Each point is reached from the start by the listed moves, each made 0, 1 or 2 times, or once backwards (-1), plus a little noise. Say if it took an odd or an even number of moves. Then give how often each move was made.
In the rows, zero is written as 128.

Moves:
(1): [160  93 139 159 141 154]
(2): [118 165 101 133 146  71]
(3): [151 147 174 131 147 123]
Start: [125 138 156 181  78  91]
Points:
[ 82 117 126 141  31 129] => odd (-1, -1, -1)
[ 84 210 120 155  85   7] => even (-1, 1, 0)
[125 138 156 181  78  92] => even (0, 0, 0)

Moves:
(1): [133 140 131 147 143 123 133 126 133 136 130 158 111 116]
(2): [123 149 110 127 129 130 140 128 121 134 133 126 110 129]
(3): [128 102 141 109 114 120 134 138 117 107 135 148  97 134]
(4): [124 122 126 123 136 125 136 128 134 128 107 126 118 129]
(5): [119 136 144 107 138 113 127 120 132 132 138 133 119 115]
(6): [128 125 122 123 132 120 116 130 129 128 134 143 119 137]
(7): [116 129 120 125 127 114 124 147 130 138 127 127 128 129]
(8): [131 122 125 126 137 117 123 126 127 124 123 129 133 118]
(9): [122 133 121 134 113 129 116 114 121 123 117 119 132 122]
(10): [116 131 149 132 106 117 137 124 120 119 116 128 129 139]
(11): [122 128 115 125 124 148 136 128 115 124 131 124 142 115]
(12): [124 130 133 131 140 132 123 129 123 121 129 119 116 131]
Start: [146 131 124 122 127 117 130 130 126 138 142 123 146 123]
Points:
[102 139 149 108  47  67 166 165  95 130 140 135 129 141] => odd (0, 1, 1, -1, 0, -1, 2, 0, 0, 2, 0, -1)
[179 111 195 117 192  59 102 126 141 120 199 249  57 122] => odd (2, -1, 1, -1, 1, 2, -1, 1, -1, 0, -1, 1)
[131 208 104 134 123 132 175  95  89 147 188 203 109  80] => even (2, 2, 0, -1, 1, 1, -1, 0, 0, 1, 2, -1)

Moves:
(1): [129 124 131 132 130 127 133 131 116 114 135 129 135 126 134 143 132 123
 139 119 127 125 126 136 127]
(2): [124 128 125 126 126 131 129 128 130 117 130 136 131 143 133 130 135 123
 136 129 125 123 134 128 119]
(3): [122 127 136 112 124 134 143 121 130 123 137 130 121 114 125 139 125 132
 129 125 127 137 124 126 126]
(4): [130 120 127 115 132 122 142 130 143 124 138 115 126 126 132 121 115 126
 137 120 130 122 129 138 137]
(5): [128 121 125 130 124 133 127 135 128 129 125 141 129 118 143 144 119 121
 132 134 134 129 137 131 137]
(6): [134 135 137 128 144 129 128 134 133 119 124 131 126 126 117 121 133 133
 133 132 134 134 122 130 128]
(7): [130 131 128 133 142 133 124 138 134 119 133 134 116 117 116 121 116 131
 138 128 122 117 120 115 113]
(8): [107 122 122 141 129 134 127 118 117 113 132 130 138 125 122 111 126 122
 118 132 144 120 141 139 129]
(9): [128 117 126 145 140 127 133 132 138 130 116 150 122 148 133 124 130 136
 128 120 136 130 117 136 135]
(10): [138 115 125 119 122 121 141 116 126 139 124 141 121 126 134 130 133 129
 141 134 139 124 130 117 142]
(11): [136 147 122 135 134 125 131 124 122 129 130 134 119 128 138 140 123 138
 136 133 123 130 140 128 121]
(12): [113 126 123 129 133 124 130 152 138 152 128 127 129 120 137 119 125 128
 129 135 118 124 138 135 126]
(13): [138 130 135 133 147 135 135 124 135 136 141 139 128 113 136 125 125 131
 139 123 134 113 125 127 125]
(14): [118 129 127 125 115 136 123 124 121 118 119 131 121 120 135 133 131 122
 120 131 138 118 125 114 119]
(15): [131 128 139 126 133 132 133 126 127 120 124 122 133 126 131 122 125 125
 144 133 123 126 118 120 130]
(16): [123 116 116 124 129 134 123 127 128 119 117 127 127 123 127 129 129 125
 125 131 128 133 127 127 122]
(17): [130 124 123 128 127 125 116 124 130 131 128 128 124 131 129 130 131 138
 131 126 136 140 120 129 135]
(18): [127 121 128 122 126 122 128 126 126 136 125 133 126 129 136 128 123 128
 133 120 130 129 124 138 135]
(19): [134 120 130 123 144 130 132 132 132 127 133 120 127 133 126 129 129 119
 132 122 132 139 125 128 127]
(20): [126 140 128 124 118 109 132 116 130 121 114 121 131 138 128 112 140 110
 128 131 118 132 126 119 146]
(21): [113 133 125 118 128 120 120 129 126 133 119 125 132 129 140 141 125 121
 133 140 122 113 115 109 133]
(22): [122 142 132 122 125 132 136 116 128 145 133 119 123 119 115 139 130 137
 130 115 133 133 136 121 128]
(23): [123 140 129 122 137 130 133 151 131 135 127 133 137 133 136 120 126 131
 121 128 111 133 135 120 137]
(24): [148 135 139 137 150 116 127 138 136 125 132 136 129 126 125 122 120 140
 130 128 125 124 128 110 108]
Start: [131 128 130 116 129 114 126 127 135 129 121 140 115 144 128 132 121 124
 128 116 131 140 138 119 130]
Points:
[229 148 137 123 178  70  99  71 162  94  62 155  67 146  52 105 165 145
 212 141 142 176  69   9 132] => even (0, 0, -1, -1, 0, 2, 2, -1, 0, 2, 0, -1, 0, -1, 1, 2, 2, -1, 0, 2, 0, 1, -1, 1)
[145 205 152  59 199  88 171 246 208 148 174 156 101  91 201 144  33 176
 202 123  26 133 180  78  78] => odd (0, 2, 2, 2, 1, 0, 1, -1, -1, -1, 2, 2, 0, 0, 1, 0, 1, 1, -1, 0, 0, 0, 2, 2)
[115 142  84  99  57  45 169  22 132 205 119 191  92 183 233 229 139 115
 216  79 170 138 180 167 249] => even (1, 2, 0, 1, 2, -1, -1, 0, 1, 1, 2, 0, 1, -1, -1, -1, 2, 2, -1, 2, 1, 2, -1, -1)
[153 207 197 132 225 114 178 154 140 115 165 223 155 138 142 187 130 174
 136  73  95 131 136  89  94] => odd (2, 1, 2, -1, 0, 1, -1, 0, 1, -1, 0, -1, 2, -1, -1, 0, -1, 0, -1, 0, 1, 1, 2, 2)
[ 16 200  87 115  72  63 110  67  85 136  86 116 146 204 134 145 192  93
 110 132 124 140 186  94 154] => odd (1, 2, 0, -1, -1, 0, -1, 2, 0, 0, 1, 1, -1, 0, -1, 0, 1, 0, 0, 2, 2, 2, 0, 0)
